Each row is a point. The window is the flat piece filled in between its corners: a triangle in 3 columns, a solid with four corners in 4, and so on. A path goes straight from each point to the next, and from the last back to the first. After which points does the path pass through the window?
In the rows, zero is written as 128.

Window:
[[134 195 158]
 [ 87  79 133]
 [133  96 138]]
Path:
(1): [118 111  98]
(2): [146  87 182]
(3): [109 172 179]
(4): [130 178  99]
(5): [134 126 120]
(6): [127 126 180]
(7): [125 172 180]
(8): [138 195 123]
(9): [138 114  87]
(10): [124  84 183]
(11): [113  54 167]
(12): [119  61 108]
Through the window after points: 1, 5, 7, 9

Window, 4 rows:
[[207 103 130 149]
 [ 63 135 103 111]
 [ 77 181 107 132]
 [185 103 178 155]]
Path:
(1): [163 155 117  76]
(2): [114 169 142  70]
(3): [ 78 122 118 156]
(4): [125 105 121 180]
(5): [160 145 128  97]
(6): [186 120 180 104]
(7): [171  99 165 183]
(8): [135 125  94 149]
Through the window after points: 4, 6

Window:
[[116 126 103  48 148 165 101 158]
 [133 165 152 148 147 127  82 145]
 [137 105 100 154 126  74  90 144]
 [243  81 152 163 163 109 138 166]
 [ 62 150  90 110 182 164 203 122]
 [138 104 143 172 113 160 100 142]
 [193 238 123 135 112 145 141 128]
 [ 83 140 123  65  95  19 139 170]]
Path:
(1): [131 123 145 122 130 130 122  80]
(2): [ 93 138 111 114 163 144 169 109]
(3): [ 85 157  92 138 164 167 171 185]
(4): [110 137 113 140 133 137 119 210]
(5): [132 107 131 107 144 120 113 111]
(6): [175 112 165 123 122 100  84  95]
(7): [162 129 120 142 127 104  98 213]
(8): [113 144 105 166 145 167 135 207]
Through the window after points: 2, 8

Window, 9 rows:
[[169 153 165 218 118 139 111 124 114]
 [120  60 100  80 129  89  52  99 106]
 [129 203 106  51 151 157 131 156 103]
 [112   7 118 179 159 128 149  65 102]
 [154 130 113  72  84 113 137 180 107]
 [183 159 113 128 143  87 141 143 109]
 [128 150  90 182 122 104  92 157 115]
 [120 185 107  72  80  77 110 134 135]
 [ 85 178 157  63 162 104 102 178 111]]
Path:
(1): [118 139 107 138 119  93  99 131  73]
(2): [154 123 103 132 141 109 102 146 151]
(3): [142 152 118 104 125 105 109 159 158]
(4): [142 175 108 109 115  93 107 153  82]
(5): [132 120 124 150 119 105 134 113  38]
(6): [138  89 127 138 133 130 121 125 172]
(7): [132 135 122 120 163 118 103 146 155]
(8): [113 168 128 106 117  94 103 134  52]
Through the window after points: 1, 5

Window:
[[126 168 145 144 178 136 133 172 112 146 176 101]
 [114 113  92 231  60 169  93  96 157 122 169 147]
 [126 137 139 202 162 169  80 118 143  41  92 113]
 [186 102  77 169 134  92 150 137 160   7 171 114]
 [138 199  96 170  95  91 105 113 140  86  67 158]
 [163 157 121 220 146 163 109 185 144 108 107 127]
 [141 113 122  51  51 132 147 116 123 120  88 153]
 [105  77 116 214 136 156 236 121  96 160 157 124]
 [144 147 203 124 129 111 127 147 171 201 148 120]
 [130 145 147  35 100 199 193  89 176 143 110 139]
 [150  96  58  82  96 120 113  84 176 112  99 168]
 [206 177 141 111 145 137 180  96  62 136  77 129]]
Path:
(1): [129 149 113 110 115 158 146 118 150 152 104  71]
(2): [135 136 114 149 103 137 135 103 144 135 124 107]
(3): [138 142 139 132 105 141 135 108 127 105 153 198]
(4): [140 117 127 166 130 136 146 118 125 105 140 212]
(5): [138 104  72 137 108 143 165 115 153 143 107  59]
(6): [153 148 129 121 136 139 157 138 130 124 102  99]
(7): [150 140 162 115 171 157 157 137 124 104 140 221]
(8): [127 156 155 151 144 135 134 124 145 103 119 236]
(9): [164 140  98 148 104 127 112 112 134 120  93  28]
(10): [156 142 101 143 118 137 146 115 122 132  90  72]
(11): [170 153 153 114 147 139 152 117 116 115 135 223]
(12): [143 142 162 109 131 162 166 124 141  96 153 211]
Through the window after points: 4, 8, 10, 12

Window:
[[160 127  79 144 177  52 110  94 117 190 139 189  65  98]
 [134 192 119 110 114 131 113  73  88  90 156 135  56 115]
 [168 104 107 135 199  98 195  21  69  85 159 120 156 160]
 [127  96 153 135  90  34 109 123 120 197 149 158  84 132]
 [225 163 120  47  69 117 155 143 188 106 115 183 119 105]
 [ 54 231 175 151 131 148 144  88 126 160 147  51 150 144]
 [111 151 162  91 125 149 189 194 167 144 180 128 151 125]
 [137 153 135 100 168 130  74  94  70  79 138 150 182 106]
 [131 114 156  92 113 133 175 129 197 142 104 217  65 141]
 [ 92  97 150  86 163  34 115 115 162 187 182 106 128 123]
 [146 117  78 193 181 101 161  90 174  95 160 140 108 157]
 [114 138  79  80 113 137 151  64  61  89 112  82 153 150]
 [169 103 171 113 201 191  80 139 124 125 120 122 116 142]
 [180 145  96  71  51 188  63  68 130 159 149 184 100 123]]
Path:
(1): [144 157 101 100 167  92  99 102 107 122 157 169 136 209]
(2): [135 158 112 101 122  86 129  99 120 144 152 156 121 150]
(3): [135 124 121 121 113  94 144  86 136 134 148 148 112  77]
(4): [133 108 132 157 131 143 138  75 152 121 134 103 129  59]
(5): [126 143 117 121 155 113 125  96 117 132 156 140 120 162]
(6): [150 167 115  95 125 110 107 106 121 145 151 159 110 182]
(7): [126 114 134 118  94 138 126  80 132 141 140 127 105  68]
(8): [147 131 130 124 133 123 133 102 135 113 135 140 126  92]
Through the window after points: 6, 8

Window:
[[130 108 191 110 102 141  82 130 198  99 122  68 156 119]
 [144 146 187  99  44 124 147 158 173 139 184 133 143  89]
 [155 181 108 197  97 114 167  64  60 171 112 143 112 126]
 [141 113 198  85 142  75 137 165 137 187 127 119 117 157]
 [ 94 131 148  79  68 171 171 102 204 122 105 171  54 119]
 [116  91 140 101 162 124 117 144  88 151 152 118  20 170]
 [ 66 187 144 177 146 127 120 163 162 137 128 193  25 105]
 [ 54  80  97 111 199 146 175 109 163 109 141  82  95 171]
 [123 117 210  82 135 142 169 126 102 102 107  39 164 125]
 [144 183 180 138 184 184 104  64 167  97 153  89 153 118]
 [123  76 110 126 192 155 109 134  67 150 139 153 151 188]
 [189 181  89 133 148  98 162 177  92 161 103 152 101 116]
 [ 65 147 103 154 115 208 142 166 193 186 142 120 103 163]
 [ 44 204  70 112 149 101  98 186 113 200 126 136  96 153]]
Path:
(1): [108 148 153 110 113 130 112 143 151 104 135 100 119 170]
(2): [114 150 149 108 122 112 142 130 123 111 124 116 107 221]
(3): [ 90 126 135 110 159 147 132 149 122 171 132  90 112  68]
(4): [118  97 166 105 147 159  98 121 157 176 125  99 127  47]
(5): [120 131 155 116 115 133 130 139 153 112 128 116 124 173]
(6): [115 186 159 122  91 131 126 131 163 103 134 130 153 186]
(7): [110 137 143 125 152 150 138 131 144 160 127 105 124  84]
(8): [109 118 148 126 152 147 114 135 162 195 111 106 132  58]
Through the window after points: 2, 4, 8

Window:
[[179 104 129 195 126 168 165  69 122  74 175 185 146 135]
 [120 127 163 171 150 144 148 148 137 184 147 118 138 153]
 [206  99 149  70  67  64 134 138  98  99 170 167 140 118]
 [ 88 109 153 134  43 114 157 155 135  99 139  79 127 146]
 [ 47  93  80 166 174  84 167 114 130 137  60 133 186 119]
 [148 153 153 156 120 165  97 152  78  67 112 249 199  89]
 [ 86 178 136  94 157 170 120 141 175 108 106 159 138 109]
 [ 99 144 132 166 123 124 167 149 159  72 201  67 193 140]
 [102  99 160 119 123  53 119  98  97  98 118  89 119 114]
 [121 163 113 143 131  34 127 138 192 135 136 117 136 129]
 [138 161 121 128 110 216  74 109 100 172 109  97 121 122]
 [188  78 116 165 160 117 112 134 154 160 125  80  87 144]
 [143 167 111 154 135  90 147 163  81  85 165 121 134 159]
 [102   9  66 185 140  88 118 110 149 163 168 170 135 163]]
Path:
(1): [149 133 146 144 175 118 101 129 140 105 107 155 204 212]
(2): [156 124 145 136 123 110 111  83 134  81 135 142 166 190]
(3): [122 105 124 173 127 126 166 123 114 114 156 139 115  80]
(4): [112 118 107 168 119 113 145 150 127 130 177 134 110  55]
(5): [141 121 136 130 123 117 118 136 124 115 123 128 157 148]
(6): [132 129 134 131 137  89 133 123 151 103 133 128 168 184]
(7): [112 120 121 164 138  93 156 152 141 113 156 142 138 104]
(8): [125 139 134 156 111 127 134 145 120 107 146 157 148  91]
Through the window after points: 2, 8

Window, 14 rows:
[[164 116 153 139 173 163 107 115 103  72 132  83 169 145]
 [198  73 114 144 117  96  89 174 159  88 101  74  89 129]
 [101 162 129 137  86 172 133  86  52  79 167 168  89 145]
 [114  57 172 122 113 170 143  88 120 193  78  92 130 134]
 [155  81 120 104 130 145  51 217 171 122 153  99 151 125]
 [126 105 179 106 151 121 156  94  10 249  96  87 120  89]
 [110 181 120 199 142 238 154  92  27 140  64 234  75  89]
 [125 113 140  41 165 153 157 112 111 179  68  80  95  90]
 [127 125 159 122 102  90 113 200 146  52 103 117 185 157]
 [168 166 110 144 110 164 164  56  72 119 136 246 137 112]
 [ 87 120 118 123 151  63  66  76 124 115 126 124 155 136]
 [112 198  51 171 104 178 169  51  41 163 113 146 143 131]
 [151 161 163 160 108 110  86 149 200  80 161  84 145 102]
 [112  74 118 148 156 107 153 164 154  93 159 106 138 104]]
Path:
(1): [127  93 140 123 118 127 100 128 116 116 105 119 139  97]
(2): [160 111 156 134 151 122 124 141 120 131 117 115 105 147]
(3): [139 134 156  94 177 142 162 129 125 151 129 113 114 152]
(4): [102  69  91 101 100 138 112 112  98 128  59  84 122  19]
(5): [105 130 126 148  65 155 113  75  84  74 116 120 161  62]
(6): [145 149 123 130 154 158 160 111  88 169 136 172  93 188]
(7): [145 146 151 143 151 132 123 146 138 160 128 124 122 191]
(8): [141  92 114 118 113 167 100 120  94  84 127 130 156  61]
(9): [109 102 104 130  78 166 132 103  95  98  92 134 134  62]
(10): [132 155 143 143 146 120 140 101  88 128 141 140 123 162]
(11): [130 163 135 125 166 122 114  92 147 133 130 146 110 192]
(12): [125 112 125 140 109 116 105 106  97 104 125 129 159  77]
(13): [120  88 107 117  67 178  93 113  67  88 125 131 148  52]
(14): [133 156 136 150 164 138 127 125 117 143 122 158 110 160]
(15): [141 132 141 129 151 139 130 118 112 158 119 120 115 136]
(16): [139  86 117 120 107 161 128  86  64 126 113 100 137  58]
Through the window after points: 3, 5, 7, 11, 13

Window (14 x 14):
[[169  86 132 178 103 153  77 132 165 139 108 107 114 113]
 [164 126  46 179 193  68  82 130 148 150 166 109 165  86]
 [143 112 158 111  57  71  67 105 114 106 117 142 107 103]
 [173 149 153  53 167 185 147 137 141 175 152 180  93 122]
 [185  92 133  96 104 169 160 136 130  88 105 189 119 113]
 [122 170  34 130 134 112  63  96 175 123 147  90 170 102]
 [105  99  45 168 144  98  70  58 111 132 193  70 137 102]
 [112  89 170 145  95  99 116 101 183  98 143 112 143  80]
 [ 90 191 166 136  56 124  98 147  58 114 109 120 245 126]
 [115 155 107  69 114 190 191 181 151 191 156 249  63 116]
 [126 134 158 107 137 145 159 117 129 137  59 187  89 129]
 [ 68 139 145  87 115 122  67 202  67  90  87 111 218 148]
 [151  85 140  90  74 114 146 127 131 155  85 108 129  90]
 [ 87 214 137 126  85 118 117 191  71  78 128  72 169 113]]
Path:
(1): [115 150 101 131 117 135  77 131 125 109 135 117 131  26]
(2): [142 131  91 127 109 100 111 107 147 131 133 104 166 210]
(3): [134 134 105 128 113 108  93 144 132 119 156  99 166 137]
(4): [103 135 106 133 126 133  83 129  93 112 128 125 164  17]
(5): [119 125 105 127 119 139  98 117 113 133 135 135 131  73]
(6): [128 138 105 122 131 116 127 123 136 134 170 109 133 160]
(7): [127 147 119 102 109 108 142 134 119 120 139 132 154 146]
(8): [112 131 126 108 117 151  94 138 103 120 121 151 141  67]
(9): [116 128 135 113 125 171 101 131 104 144  92 160 117   9]
(10): [142 132 145 108 108 126 145 147 135 137 144 154 120 159]
(11): [144 117 120 125 113 113 137 132 142 116 144 127 147 147]
(12): [123 118 147 121 115 145  98 117 142 116 117 150 119  34]
Through the window after points: 1, 5, 11

Window:
[[ 20 116 204 224 122 127  24  94 115 170 129  95  93 124]
 [158 133 121 167 113 131 215 122 183 168 177  44 129 124]
 [133 136 133  91 143 147 146 132 133 107  98 113 183 139]
 [146 162  93 185 102 116 164 133 129 199  94  92 110 115]
 [142  90 103 118 125 149 118 184 190 118 107 136 135 113]
 [101  85  98 104 174 129 117  88 132 145  81 132  96  56]
 [ 92  84  80  72  80 116 134 113 151  98  96 131 135 133]
 [201 142 180  89  73  68 174 167 197 143 134  65 155 130]
 [130  77 105  90 148 125 120 106 132 169 124 187 126 157]
 [136  52  82  85 123 165  64 116  91 143 108 117 136  97]
 [ 91  85  91 204 131 116 191 123  75 214 140 153 146  42]
 [ 99 120 169 248 139  76  30  98 106  80 136  72  80 128]
 [ 39 133 125 135 138 145  59 116  64 128 156 161  56  90]
 [195 166 162 163  49 144 218  98 189 154 143 121 144 101]]
Path:
(1): [147 145 130 138  98 103 125 124 162 148 130  96 150 116]
(2): [130 130 107 131 117 117 130 121 155 162 123 122 150 110]
(3): [155  76 153 139 123 128 172 150 134 134  98  99 111 122]
(4): [113  59 147 130 147 132 165 115 108 128  59  99  51 111]
(5): [108 129  77 111 153 123  89  92 155 162 134 144 157  52]
(6): [ 84 143 146 167 119 102  69  98 134 153 137 112 135 132]
(7): [ 46  62 194 187 128 187  99 138  94 152 101 102  47  84]
(8): [114  80 166 157 129 112 102 126 110 118 104  69  67 156]
(9): [118 136 108 199 126 112  78  98 130 126 156 117 146  79]
(10): [ 98 134 109 160 110 116 106 105 162 152 139 108 133 100]
(11): [149  96 182 159 108 150 188 138  74 172  79 107  81 142]
(12): [141  88 167 146 121 128 153 135 119 131 113 129  98 130]
(13): [ 71 141  57 112 126 134  83 105 185 152 169  97 170  62]
(14): [ 99 164 125 138 108 108  79 102 121 144 154 143 150  62]
(15): [105  93 127 158 131 134 148 130 107 151 123 120  97 114]
(16): [144 103 136 128 105 112 176 147 134 155 100 100  95 122]
Through the window after points: 4, 6, 8, 10, 14, 16

Window:
[[ 85  98 105 181 114 148 201  83 189 144 112 139 172 198]
 [171 135 124 126 155 116 120  76 132 200 148 153 126 155]
 [102  96 135 192 131 129 155  69  91  85 120 136 121 123]
 [117 114 107 117 117 111 126 114 108 217  85  96  94  80]
 [157 119 187 199  38  70 155 131 123 128  84 118 101 102]
 [ 74  85 144 156 156  14 143  94  97 126 137 114  76  96]
 [176 126 143 175 126 138 121 148 137 100  87  98 115 154]
 [113 114 194  95 135 124  93 136 141 118 116 109 137 140]
 [139 151 133 169 146 121 133 185 105 129 162 113 147 140]
 [111  45 165 119 197 164 147 148 142  97 209 132 107  98]
 [ 79  95 130 145 158 154 148 139 150 173 126 175 104 122]
 [113  99 105 117 152 120 157 158 132 126 122 153 125  86]
 [117   7 115 117 116  90  86 146 121 139  91 132 136 139]
 [158 130  97 159  71 125  86  89 119 126 126 137  70 120]]
Path:
(1): [130  99 156 133 109 112 130 147 101 133 115 130  87 158]
(2): [135 103 120 167 164 125 109 112 174 111 101 100 170  95]
(3): [117  72 129 147 139 104 103 129 152 138 122 138 143  87]
(4): [118  75 129 133 122 115 140 140 117 136 110 135 110 139]
(5): [114 127 124 104 115 116 171 134  80 134 119 140  84 176]
(6): [123  69 148 172 136 110  98 115 154 142 125 119 127  97]
(7): [119  97 131 159 132 121 109 114 159 132 111 127 147  87]
(8): [110 108 133 122 138 125 180 136 102 120 129 141 104 163]
(9): [117 115 124 127 121 136 168 144 107 148 116 129  86 162]
(10): [131  97 121 173 119 113 107  86 161 147 106 113 146  99]
(11): [141 128 125 171 151 111 112 141 142 150 134 124 135 116]
(12): [112 117 144 128 121 117 163 147  80 132 147 118 112 146]
Through the window after points: 1, 3, 7, 9, 11

Window:
[[132 200 100 118 142 110 148 150 172 180 124  99 108 119]
 [112 117 123 129 111  87 128  96  65 137 142 149 118 123]
 [114 141 121 114 124 110 175 227  91 107 143 136 111 111]
 [162 163 204 129 160  79 219 104 159  86  26  30 172  58]
 [ 31 100  88  81 120  58 146 149 128 108 111 118 129 109]
 [178 128 138 125  33  48 112 130 182 139 219 127 160 141]
 [ 84 133 112 172  98 132 108 152 150 105  93 128  90  27]
 [177 196 118  50  84 135 101 214 145 138 116  65 182 203]
 [145 146 175 180 152 158 187 130 165 158  93 185 162 104]
 [ 74 141 125 115  89 198 179  71 181 109 182 120 155  55]
 [184  36 184 169 161 115  69  84 127 164 213 150 135 115]
 [141 141  96 141 156 139  98 138 143  94 157 197 111 103]
 [ 65 170 191  78 115 125 179 152 144  89  86 143 110  42]
 [192  46 135  93 140 179 137 113 113 143 140 189 112  96]]
Path:
(1): [131 151 129 116 121  76 130 123 129 155 141 161 186  59]
(2): [123 102 153 133 112 155 134 125 162  98 130 119  77 123]
(3): [144 145 129 154 109 104 152 144 147 107 138 114  58 190]
(4): [120 145 129  86 121 131 136 197 113 129 126 132 176  68]
(5): [137 128 136 124 124 128 131 123 137 140 156 124 160  76]
(6): [115  60 175 129 122 147 140  84 173 100 150 135  80 180]
(7): [100 117 132 152 122 127 152 115 154 101 151 132  70 159]
(8): [ 95 150 111  89 116 116 142 147 142 135 115 124 173  36]
(9): [132 152 128 114 130 119 129 150 102 165 124 132 187  36]
(10): [ 80 141 163 109 105 124 169 137 186  70 103 130  56 143]
(11): [114 122 146 124 110 128 164 135 132  95 126 139  91 114]
(12): [114 131 150  99 135 121 140 158 122 125 130 144 185  50]
(13): [133 143 143 155 136 100 161 144 123 138 139 153 216  20]
(14): [134  97 157 135 120 159 113 123 166 128 122 136  35 178]
(15): [138 125 151 135 117 137 142 102 149 115 143 135 110 133]
(16): [146 147 133 123 125 132 134 148 128 143 148 135 147  76]
Through the window after points: 3, 5, 7, 9, 13

Window:
[[138 109 126 150 110 189 168  78 159 134 161  46  95 103]
 [ 84 125 129 116 114 131 144 112  76 136 120 138  48 143]
 [118 145 134 125  21 163 139 129 162 192 140  78 107 122]
 [145 163  19 109 115 175  92 214 203 108 144 166 143 213]
 [ 98 158  99 146 123 112 162  78 153 106  98  92 109 151]
 [104 112 129  84 117 114 159  82 105 157  78 159 153 108]
 [ 99  89 136 144 162  17  96 208  76 114 159 145 151  77]
 [ 83  64 134 219  85  76 159 102  33 205  60 173 129 146]
 [104 163 149 168 156 146  82 168 119 110 102 128 100 123]
 [ 14 124 123 150  79 151 100 120 133  44 153 187  64  34]
 [138 114  65  97  59 146 134 161 133  98  75 141 113 148]
 [134 153 196 165 144 104 207 233 181 192  95 158 133 116]
 [192 169 152 115 103 115 160 134 150 112 180 115 150 102]
 [204 172 157 135 138  98 127 115 186 177 164  92  79  35]]
Path:
(1): [128 144  62 136 103 118 156 141  63 133 110  78 125  95]
(2): [106 145 108 141 122 138 163 147 117 154 120 122 112 101]
(3): [143 118 182 111  90 102 120 103 153 114 120 146 126 142]
(4): [107  83 143 122  91 113 118 116 128 113 106 153  97 123]
(5): [ 61 185  90 168 121 144 163 143  88 156 136 147 109  97]
(6): [108 150 103 156 130 115 163 151 113 175 126 127 145  84]
(7): [165 112 180 116 110  96 137 165 158 136 110 128 111 173]
(8): [118  91 170 127  96 125 118 114 164 112 118 116 118 149]
(9): [124 199  50 154 117 110 186 136 126 158 111 118 148  83]
(10): [105 160 103 179 118 124 123 163 101 122 120 116 106  93]
(11): [102  94 189  97 131 124  96 126 165 110 124 177 106 126]
(12): [104  95 136 142 103 110 106 113 127 128 135 145 107 121]
Through the window after points: 2, 4, 10

Window:
[[186 182 188  50 167 140 167 125 102 113 111 127 102 138]
 [143 119 184 131 122 117 134  81  93 114 165 186 169 100]
 [160 101 139 225  49  63 123  99 106 145  70 103 144 195]
 [113 125 160 143 140 189 159 152 102 107  77 172 152 113]
 [173 146 130  90 186 187 177  88 105  88 152 194  51 106]
 [185 104 135  89 185 208 125  55 137 116 124 144 135 142]
 [ 88  72 186 141  91  82 120 113 126 104 103 117 114 122]
 [ 75 115 172 176  71 126 115 143 100  75 165 120 157 177]
 [ 80 144 131 106 212 161 128  86 136 160 179 204 130 128]
 [ 55 150 122 134  54  67 143 128  76  45  96  97 176 113]
 [184 158 148 100 199 153  81 119 118  84 117 183 100 113]
 [100 137 149 178 138 134 144 140 111 101 151  89 152  76]
 [171  78 131 130  70  96  99 133  38 151  99  97 119 157]
 [182 105 115  90 198 161 168 150 160 104 149 188 139 126]]
Path:
(1): [125 152 144 133 134 148 100 121 157 115 155 191 118  94]
(2): [131 147 133 127  74 140 112 133 157 122 110 177 136 134]
(3): [ 86  96 178 141 199 129 146  96  66 101 172 118 133 147]
(4): [166 113 156 164 215 126 158 106  79  88 104 129 127 157]
(5): [141 153 161  65  37 120 118 129 131 144 126 140 123 119]
(6): [164 138 166 162  45 147 120 155 132 121  92 134 124 113]
(7): [123 100 135 164 137  99 140  91  88 116 107 130 148 175]
(8): [134 121 155 109 184 137 138  91  84 119 138 160 142 142]
Through the window after points: 2, 4, 6, 8

Window, 14 rows:
[[129 135 157 234 137 116 170 181 138 109 210 181 172 127]
 [168 155 115  69  94  89 116 103 173 114  91 119 106 175]
 [132  51 136 128 173 120 119 134 125 136 150 156  91 137]
 [119 171 102 114 107 129 152  99 124  94 147 129 124  71]
 [152 118 104 130 121 161 129 100 155 106  91 110  68 165]
 [ 88 205 186 120  69 144 132  91 139 135 124 131 101  56]
 [164  71  94 127 140 121 167 110 159 185 149 131  99 178]
 [151 196 147  98 138 155 123 120 147 134 122  95 113  86]
 [119  59 120 128 137 159 123 127 118 139 168 111 139 186]
 [147 148 147 139 101  96 160 111 141  97  99  63 127 103]
 [142 133 129 100 161 101 157  80 148 124 146 114  75 205]
 [ 78 139 112 219 155  99 142 171 129 141 157 145 161 129]
 [119 178 160 112 123 151 134  55 164 110  87 125 150  72]
 [147 167 135 249 130  75 115 123 112 137 208 159 158 125]]
Path:
(1): [114 111  94 160  90  84 152 129 228 110 190 114 138 138]
(2): [154 181 168 191 164 140 118 118  46 140 117 149 123 116]
(3): [136 140 128 136 136 124 146 119 104 130 123 133 123 156]
(4): [115 120 126 141 148 121 133 116 179 133 171 110 115 141]
(5): [122 140 128 130 124 121 129 103 172 119 152 121 109 121]
(6): [159 152 149 157 111 115 157 121  75 154 112 138 123 134]
(7): [135 164 140 157 128 121 150 112  80 112 126 160 134 121]
(8): [133 153 139 149 121 124 123 102 167 136 149 117 123 110]
(9): [ 95 139 111 180 154 103 143 138 189 147 176 112 142 114]
(10): [150 145 137 164 116 124 133 128  65 120 119 162 127 145]
(11): [128 151 138 121 116 129 149 123  87 149 109 147 129 128]
(12): [130 121 121 178 135 115 128 105 181 119 182 119 125 127]
Through the window after points: 1, 3, 5, 7, 9, 11

Window, 14 rows:
[[107 184 181 137 124  92 149 114 114 175  71  87  88  74]
 [ 88  68 145 105 199   8  85  94 164 188 108 166 154 102]
 [146 181  64  77 146 104  48 165 167 139 147 114 132 144]
 [ 78  78 129 152 164  97  59 137  71 123 140  65 197 139]
 [101  57 130 163 171 116 175 158 172 206 152 154 129 124]
 [ 83 110  48  74 168  94 162  85  72 129 190 116 148 129]
 [124 120 161  80 145  32 150 156 140 140 123 128 152 134]
 [133  85 140 189 167 172 139 151  79  85 116 157 101 116]
 [ 78 134 126 151 118 187 134 176 161  70 114 119  79 111]
 [110 125 178 157  57 140 119  95 155 145  70 154 104  71]
 [132  90 123 180 205 194 102 109 134  32 115 125 176 194]
 [168 158 186 121 157 124  96 114 163  70 140 125 119  66]
 [140  67  85 139 154  65 169 112 174 134 115 123 120 112]
 [168 128 169  62 112 111 106 147 197 107 110  74  46 166]]
Path:
(1): [120  98 133  75 188 168 110 163 151 138 108  61 137  87]
(2): [120 127 151 143 128  79 101 119 124 115 129 114 122 138]
(3): [142 109 142 138 125  68 118 103 151 150 151  94 100 159]
(4): [114 117 114  74 180 131 135 159 139 109  88 150 157  87]
(5): [133 116 102  85 142 152 128 148 127 120  96 148 181  81]
(6): [ 77 103 156 226 187  80 122 100 129 133 171 103  83 174]
(7): [119 134 177 171  41  87 106  87 165 124 127 151  79 142]
(8): [120 120 135 111 163 147 126 132 134 121 100 122 139  66]
(9): [145 107 136  42 186 168 130 134 172 103  99 129 120  58]
(10): [ 99 107 113 188 112  58 137 122 121 157 143 130 130 159]
(11): [111 138 123 135 138 104  94 131 145 132 150 131 120 122]
(12): [150 123  99  94 146 134 106 154 154 129  87 120 131 126]
Through the window after points: 1, 7, 9, 11

Window (14 x 14):
[[126 160 102 108 152 122 159 123  76 174  87 120 135 142]
 [ 92  66 202  91 151 231 101 159 161  31 204 102 108 127]
 [127 103 127 120 156 162 210 120 187 133 122 131 117 166]
 [117 145 127  82 155 141 190 163 192 203 145 164 153 125]
 [141 156 154 122  78 120 151 109 128 146 118 109 144 145]
 [135 184  76 124  99  83 100 127 126 105  82 130 107 131]
 [137 128 108 138 147  77 167 140 140 148 144  92 143 128]
 [ 94 129 138 167 122  99 101 133 132 150  83 125 119 150]
 [137 167 138 150 124 141 128 154 138 141 117  82  71 131]
 [170 151 133 172 142 133 134 147 123 126 128 152 133 154]
 [120 163 140 154 110  95 167 156 100 109  75 129 117  98]
 [ 89 156 104 160 105 128 158 120 101 134 154 140 102 128]
 [123  50 145 147 112 249  99 157 163  68 157  91 126  96]
 [153 132 109 134  78  61 130 150  73 151  91 141  72 138]]
Path:
(1): [121 139 116 119 111 149 158 178 129 129 121 109 125 202]
(2): [142 119 141 147 149 134 155 107 153 130 123 140 110 107]
(3): [123 127 151 126 144 165 137 104 159 114 137 120 109 107]
(4): [106 132 119 146 132 147 166 205 142 137 143 108 159 192]
(5): [113 142 114 127 114 118 170 195 108 133 114 116 140 179]
(6): [137 142 149 143 128 120 137  87 148 137 114 129 112  68]
(7): [142 126 157 127 150 133 114 103 151 112 131 137 109  98]
(8): [ 97 121 124 144  81 149 165 207 139 121 141  99 126 165]
Through the window after points: 1, 5
